Each row is a point. Examples show where two turns around zero, p and q, send a point. Write where each new point lands after one turn and then the other. Backwards means that the second turn is done in reverse. Each puzzle has new turns, and all numbers are rounded.
In the rows, 128 means zero.

Turn p:
[ 95 125] -> [ 98 141]
[123 144] -> [131 144]
[166 115] -> [155  99]
Turn q:
[ 96 141] -> [ 98 111]
[109 111] -> [130 103]
[157 110] -> [160 140]
[149 150] -> [124 158]
Where do these land?
q, then p backwards: [146 152] -> [107 150]
q, then p backwards: [158 138] -> [123 159]
q, then p: [105 122] -> [109 113]
q, then p backwards: [102 100] -> [151  98]

Turn p:
[146 145 161 115] -> [121 150 154 103]
[115 127 166 129] -> [108 118 161 119]
[114 138 154 104] -> [117 118 144  96]
[129 120  90 151] -> [136 128  98 161]
[125 154  97 142] -> [114 140  90 136]
[138  84  99 128] -> [171 113 121 155]
Turn q:
[122 146 143 160] -> [127 139 157 153]
[110 128 160 147] -> [110 130 165 131]
[141 143 122 103] -> [149 140 115 111]
[141  96 105  90] -> [130 103  87  99]
[105 148  86 134] -> [116 158  96 154]
[149 107 151 135] -> [136  97 148 122]
Where do these land?
p, then q: [118 129  60 125] -> [141 112  73 164]
q, then p: [157 162 152 115] -> [138 169 148 105]
p, then q: [140 106 138 120] -> [145 115 145 121]
p, then q: [142 107 157 153] -> [127 127 173 136]
q, then p: [109 121 128 130] -> [116 112 124 126]
p, then q backwards: [102 143 133 124] -> [115 102 130 119]

Turn p:
[120 133 120 122 101 148 162  91] -> [126 135 111 112 111 161 157  97]
[104 133 133 136 132  96  89 141] -> [111 140 143 149 128  87 104 123]
[151 156 112 119 132 138 180 100] -> [144 143 105 121 143 162 181 128]
[127 109 158 117 139  98 103 129] -> [133 128 161 132 151 111  98 114]
[154 146  98 110 101 141 139 135] -> [150 124 111 104 110 117 165 138]
[100 128 138 129 146 127 116 169] -> [ 91 117 131 128 140 107 106 150]
[142 143 157 127 119 172 149 110] -> [130 147 133  96 117 176 135 139]
[113  82 148 147 135  92 108 157] -> [113  90 165 158 137 108  92 122]
[111  94 131 118 155 126  99 130] -> [127 114 121 132 145 117  80 118]
[157 155  86 155 121 141 134 118] -> [154 141  99 148 100 132 160 150]
Turn q:
[142 118 100 108 144 116 152 157] -> [168 130 125 128 112 111 162 134]
[136  95 134 143 137 153  99 125] -> [132  93 111 144 140 153 110 139]
[165 153 146 154 163 117 109 143] -> [155 123 179 142 158 147 124 121]
[147  99 111 138 120 109 162 130] -> [141 124 119 163 101 108 145 113]
[103 148 140 120 149 116 145 119] -> [111 141 136 113 153 108 148 124]
[111 121 157 115 117 173 121 130] -> [ 94 102 123 107 123 147 125 157]
[ 91 145 163 104 107 126  86 104] -> [ 91 127 125  80 147 120  82 128]
[114 163  84 115 126 105 155  99] -> [129 184 110 114 126 117 153  93]
[137 122 157 122 103 153 105 120] -> [106 102 133 115 114 149  99 132]
[134 117  88 160 113 112 147 152] -> [153 157 119 172 105 119 132 139]
Where do these land?
q, then p: [121 109 161 102 155 144 133 110] -> [121  93 114 126 158 138 114 100]
q, then p: [152 103 163 158 137 137 142 178] -> [113  87 179 145 116 147 111 150]
q, then p backwards: [100 141 142 159 117 143 118 109] -> [ 93 138 149 141 158 134 132 132]
q, then p: [141 133  93 126 108  93 130 110] -> [157 166 126 139 110 122 149 114]
p, then q: [115 131  94 142 112 156 137 107] -> [123 156  98 135  96 144 129 125]
q, then p: [142 160 106 122 152 120 114 104] -> [151 161 109 114 146 152 131 132]
q, then p: [118 116 138 148 147 110 107 165] -> [137 117 153 149 145 115 111 162]
p, then q: [116 151 110  94 109  89 164 158] -> [118 130 122 136 136  69 175 111]
p, then q backwards: [147 108 144 103 114 160 106 112] -> [149 143 120  93 114 124  90 134]

Turn p:
[105 128 134 150 164 142 139 151 164] -> [120 114 109 144 133 174 165 134 136]
[111 145 160 152  99 109  98 124 101] -> [102 121 170 144 133 123  97 155 107]
[150 155 110 146 165 110 138 149 127] -> [139 131 118 169 123 119 149 141 166]
[168 108 122 135 132 159 145 151 158] -> [174 145  95 115 122 154 140 144 134]
[110 126 156  87 116 141 149  98 128] -> [ 90 145 126  79 125 122 131 114 118]
[144 158  85 122 110 104  85  99 111] -> [136 126 145 152 140  95  71  99 154]
[121 101 126 145 151 142 102  97  99] -> [135 139 147 141 175 120 137 108 100]
[122 140  97 122 113 118 148 102 115] -> [122 142 134 136 103 109 118  91 131]
[118 109 154 122 118 100 136 147 163] -> [128  96 145  98 109 151 143 145 137]
[131 110 136  99 111 154 141 162 113] -> [134 122  92 102 116 112 130 148  98]
Turn q:
[146 119 135 127 141 147 103 119 154] -> [136 142 138 170 126 120 117 135 134]
[128 128 127 116 150 113 133 116 144] -> [138 130 127 131 147 110 138 139 144]
[109 130 147 115 114 114 104 165 159] -> [123 128 105 122 107 111  84 154 142]
[122 151 146 178 127 119 117 128 143] -> [106 153 151 117 118 101 119 145  98]
[154 115 126 111 133 106 118 133  87] -> [156 104 128 121 149 131 112  92 120]
[123 147 148 137 114 126 122 107 134] -> [109 149 151 118 130 127 119 130 136]
[105 168  69 151 137 147 105 113 101] -> [ 64 123 111 144 139 113 159  89 103]
[106 110 148 143 148 132 126 134 109] -> [124 112 132 127 147 141 119 153 101]
[133  38 105 112 116 125 190 136 130] -> [188  64 132 124  97 164 173 152 145]
[152 168 114 104 112 153 165 145 158] -> [140 179  92 123  99 137 153 116 153]
[130 134 144 115 115 126 124 113  90] -> [123 125 141 112 149 153 113 104 131]
Where do these land?
q, then p backwards: [ 92 120 112 119 122 112 108 130 134] -> [111 150 132 101 130 112 114 149 128]
p, then q: [151 126 109 141 101 148 121 111 129] -> [119 149 137 145 135 118 112  93 123]
q, then p backwards: [ 83  98 119 134 131 162  97 117 113] -> [ 76 155 143 152 133 123 103 153 132]
q, then p: [135 157 155 127 163 105 108 156 158] -> [132  96 134 164 134 100 113 141 172]
q, then p: [112 130 136  92 125 152 143 113 136] -> [128 130  94 133 127 166 132 122 136]
q, then p: [137 180 154 168 159  93 145 157 155] -> [102 106 125 147 107  60 116 148 173]
q, then p backwards: [122 149 143 113 111 146 119 129 104] -> [115 144 129 127 118 152 121 104 151]
p, then q: [178  92 133 141  95 113 163 113 119] -> [157 171 130  98 121 138  96  87 147]
p, then q: [115 117 113  94 139 136 142 160 130] -> [139  91 123 124 116 127 159 115 145]
p, then q backwards: [156 111 107 152 133 113 134  95 102] -> [183 133 134 140 140 122 124 105 141]

Turn p:
[153 110 109 120 116 150 115 114 143 102 145 130] -> [133 139 139 160 147 165 120 122 122 113 117 136]
[112  82 146 109 109 116 131 115 112 125  43 143] -> [133 131 168 104  59 145 180 111 103 139 115 113]
[139 159 107 158 129 124 107 141 144 155 125 149] -> [122  91 147 124 155 105 104 128 134 123 121 100]
[116  87 109 136 104 183 117 120 149 159 140 135] -> [156  82 110 148 115 183 110 119 127 118 118 115]
[139 124 144 111 112 120 133 116  64 148 136 148] -> [106 118 110 132 118 114 146  77 105 158 134 151]
[166 126 129 146 122 109 159 170 149 105 156 148] -> [142 153 162 152 136 110  80 121 161 145 138 146]
[110 142 118 137 135 122 132 129 124  97 136 138] -> [105 129 139 126 134 127 131 145 146 118 137 149]
[132 150 139 104 137 136 144 138 149 101 158  60] -> [154 188  89 113 156 130 116 150 137 104 133 143]
[118 150 172 114 119 142 106 115 110 136 147 148] -> [117 116 106 142 131 115 144 103 110 112 175 126]
[104 143 113 129 119 123 112 117 136 121 128 152] -> [118 101 144 128 143 132 149 134 140 115 138 130]
[129 150 107 126 104 121 143 118 145 130 157  73] -> [147 151  99  99 177 149 121 130 151 133 122 129]
[122 140 157 170 109 140 108 124 116 120 111 126] -> [ 93 128 131 111 114 138 116 111 129 111 153  96]
[119  95 129 115 178 111 112 118 132 170 145 111] -> [140 120  83 158 118 109 146 160 122 153 101 106]
[134 137 131 118 188 110 189 124 141 116  88 109] -> [140 165 145  95 110 103 123 192  99 158 121 147]
[127 124 112 127 138 115 111 160 107 136 106 148] -> [117 110 145 129 108  96 132 116 133 121  99 130]
Turn q:
[122 110 172 120 120 160 121  88 144 163 106 126] -> [106  87 141 179 109  99 131 105 147 127 136 128]
[160  97 113  99 102 103 114 145 103 109 131 141] -> [149 113 153  97 155 152 152 129 131 111 100 157]
[100 129 119 121 142 112 169 129 148 157 160 170] -> [110 137 115 124 145  84 112 130  89 137  86 103]
[144 120 109 117 141 148 134 143 117 145  98 114] -> [166 119 112 140 118 120 150 141 138 141 129 139]
[152 126 121 100  98  87 146  74 141 129 122 132] -> [109 105 142 161 170 154 128 150 138 103  90 113]
[134 137 166  97 148 112 132 126 100  97 126 128] -> [121 132 137 136 139 168 121 100 127 166 114 152]
[ 97 132 173 111 110  97 118 117 163 130 111  96] -> [116 146 183 173 126 126  90 124 147 125 129 129]
[146 112 123 173 154 139 158 132 152 128  96 106] -> [171 113 105 142 142 116 113 132 136 138 171  95]
[111 123 121 130 124 140 115 147  98 111 104 146] -> [132 145 116 115 138 119 147 115 135 129 142 167]
[155 166 120 169 118 162 108 161 124 110 133 108] -> [150 148 107 108  87 159 141 120 119 103 173 118]
[ 95 139 124 163 119 135 108 153 102 158 160 102] -> [111 147 147 105  89 109 137 156  95 133 166 135]
[130 140  98 131 167 111 114 133 136 107 152 171] -> [120 136  86  82 136 133  95 129 124 127 101 133]
[117 134 105 134 122 158 126 115 137 120 166 125] -> [102 136 118 102 109 122 145 132 138 123 127  95]
Where do these land?
p, then q backwards: [156 135 119  92 142 122 131 145 152 149 116 153] -> [132 100 137 118 120 113 152 162 138 163 113 128]
q, then p backwards: [142 112 110  83 147 148 109 119 124 120 122 112] -> [ 94  95  97 129 118 103 141 142 128 136 131 123]
q, then p: [115  98 109 105 109 133 161 142 165 125 146 121] -> [142 180 129  98 129 106 138 142 115 139 127 104]
q, then p: [110 126  79 105 127 124 145 160 140 148 124 100] -> [150 154 153  99 138  81 105 109 131 130 121 120]
p, then q: [138 125 113 102 187 190 113 152 136 114  90 147] -> [145 144 141 100 168 161 152  92 122 113 166 187]
p, then q backwards: [125 145 156 148 104 113 156 107  84 127 138 140] -> [ 98 122 158 153 150 151 118 121  93 102 141 133]
q, then p: [134 105 131 174 121  92 133 111 110 130 124 131] -> [113 131  96 171 107 108 126 142 137 122 119 148]
p, then q backwards: [151 153 155 173 111 123 130 112 119 109 139 102] -> [ 93 145 136 162 135 117 135 113 137  82 147 129]
p, then q: [126 110 134  91 135 136 109 181 134 133 122 133] -> [138 121 129 132 171 166 122 124 132  90 140 124]
p, then q: [122 121  82 121  94 156 117 142 142 141 172 128] -> [145  88  90 110 133 116 114 111 175 120 138 117]
q, then p: [118 153 161 155 110 108 111  93 117 108  93 144] -> [ 86  96 119 157 131 144 121 163 145 106 153 137]
q, then p: [114 130 158 153 124 126 128 101 127 158 136 116] -> [107 122  98 134 111 133 133 118 167 134 138 119]
q, then p: [114 153 158 162 153  92 121  98 112 103 141 138] -> [106  80  83 146 127 128 144 138 130  91 126 131]
